Every row gives one point. A path goes straight from each point to the next, and from the last back to the first. The post is the endless flat space through its rows: a point in 2 columns, a line in 3, a plane in 4, and so on, so that a path can go around it. How many times does the path go around the post? Going back the other way cancels.

Post (2 x 3):
-0.031; -0.001; 0.000
0.053; -0.019; 0.032
Path (26 x 3):
0.049; 0.001; -0.049
-0.034; 0.006; -0.027
0.059; -0.045; -0.016
0.003; 0.005; -0.026
0.087; -0.006; 0.039
-0.060; 0.028; 0.044
0.029; -0.034; 0.075
0.096; -0.044; 0.046
0.037; -0.023; -0.046
0.052; 0.011; -0.049
-0.004; 0.007; -0.022
0.004; -0.006; -0.018
-0.040; 0.016; -0.015
-0.068; 0.026; 0.002
-0.042; 0.001; 0.069
-0.039; -0.043; 0.048
0.003; -0.015; 0.059
-0.006; 0.035; 0.041
0.066; 0.005; -0.016
0.013; -0.030; -0.056
0.178; -0.040; 0.011
0.020; 0.032; -0.007
-0.049; 0.022; 0.009
0.027; 0.044; 0.000
0.084; -0.015; 0.007
0.026; -0.043; -0.044
Times around: 1

Post (3 x 4):
-0.055; -0.039; -0.042; 0.010
0.013; -0.018; -0.005; 0.014
0.050; 0.043; 0.064; 0.019
Path (28 x 4):
0.076; 0.039; 0.025; -0.010
0.040; 0.058; 0.023; 0.022
-0.011; 0.013; 0.015; 0.030
0.016; -0.040; 0.026; 0.031
0.004; -0.042; 0.000; -0.009
-0.039; -0.006; -0.046; -0.013
0.004; -0.043; -0.085; 0.008
-0.009; -0.023; -0.029; 0.033
0.046; 0.009; 0.088; 0.037
0.057; -0.055; 0.010; -0.028
-0.067; -0.127; -0.100; 0.005
-0.049; -0.033; 0.038; 0.051
-0.062; -0.024; -0.063; 0.043
0.019; 0.039; 0.022; 0.022
0.043; -0.028; 0.005; 0.061
0.048; -0.047; 0.028; 0.031
0.013; 0.006; 0.051; -0.009
0.019; -0.034; -0.050; -0.012
0.056; 0.050; 0.036; 0.031
-0.020; 0.011; 0.018; 0.033
0.034; -0.013; 0.015; 0.042
-0.026; -0.108; -0.034; 0.006
0.015; 0.035; 0.063; -0.030
-0.031; -0.008; -0.025; 0.000
0.019; 0.118; 0.070; 0.033
0.017; -0.066; -0.051; 0.050
-0.008; -0.084; -0.042; 0.008
0.006; -0.080; -0.047; -0.030
Times around: 4

Post (7 x 8):
0.007; -0.034; -0.024; -0.024; -0.014; 0.002; 0.014; -0.057
0.078; 0.001; -0.036; 0.063; -0.005; -0.021; 0.047; 0.030
-0.010; 0.058; -0.015; 0.026; -0.054; 0.004; -0.024; 0.014
0.029; 0.026; 0.005; 0.012; -0.050; 0.011; -0.032; 0.052
0.047; -0.028; 0.058; -0.033; 0.042; 0.014; 0.017; -0.058
0.065; 0.023; 0.034; 0.006; -0.006; -0.033; 0.059; 0.015
-0.049; 0.044; 0.045; -0.006; 0.019; -0.023; 0.024; 0.006
Path (30 x 8):
0.120; 0.026; 0.068; 0.063; 0.002; 0.002; 0.001; 0.017
0.013; -0.038; -0.022; 0.050; 0.000; 0.031; 0.056; -0.034
-0.058; -0.005; -0.016; 0.061; 0.097; 0.018; 0.074; -0.030
0.069; 0.020; -0.019; -0.050; -0.063; 0.036; -0.055; 0.020
-0.009; 0.088; 0.043; 0.008; 0.039; -0.065; 0.031; 0.024
0.032; 0.012; 0.019; -0.061; -0.105; -0.092; 0.054; -0.022
0.135; -0.066; -0.015; 0.086; -0.021; 0.049; -0.067; 0.134
0.068; -0.073; 0.025; -0.041; -0.057; 0.086; -0.016; -0.069
0.027; 0.037; -0.031; 0.015; -0.004; 0.013; 0.023; 0.020
-0.002; 0.065; 0.004; -0.009; -0.037; 0.006; -0.036; 0.019
-0.029; 0.030; 0.004; -0.012; -0.007; -0.037; 0.014; 0.012
-0.017; 0.060; 0.007; -0.049; -0.005; -0.059; 0.063; -0.083
0.069; 0.041; 0.073; -0.029; 0.026; -0.025; 0.071; 0.004
0.065; -0.004; 0.008; -0.052; -0.091; 0.021; 0.017; -0.014
0.026; -0.035; -0.007; 0.038; -0.025; 0.048; -0.003; 0.067
0.110; -0.082; 0.002; -0.036; -0.007; 0.031; 0.044; 0.003
0.002; -0.003; -0.031; -0.032; -0.007; 0.021; -0.040; -0.004
-0.022; -0.020; -0.006; 0.024; 0.077; -0.051; 0.008; 0.048
0.076; 0.030; 0.096; 0.014; 0.006; -0.036; 0.010; 0.038
-0.019; -0.048; -0.026; 0.030; -0.009; -0.024; 0.068; -0.006
0.028; -0.019; -0.011; 0.005; 0.001; -0.002; 0.065; -0.025
0.056; -0.029; -0.027; -0.050; -0.059; 0.016; -0.001; 0.002
0.006; 0.025; -0.028; 0.026; 0.022; 0.014; -0.014; -0.041
0.026; 0.053; 0.070; -0.040; -0.002; -0.067; 0.031; -0.076
0.095; 0.006; 0.024; -0.005; -0.062; -0.016; 0.001; -0.053
-0.015; -0.010; 0.035; -0.055; -0.054; -0.008; 0.023; -0.022
0.069; -0.001; 0.043; -0.008; 0.003; -0.002; 0.075; 0.024
-0.010; 0.036; -0.025; 0.003; -0.017; -0.017; 0.039; 0.021
-0.006; 0.069; 0.044; -0.076; -0.049; -0.029; -0.048; 0.051
0.049; -0.056; 0.028; -0.019; 0.027; -0.044; 0.001; 0.009
Times around: 4
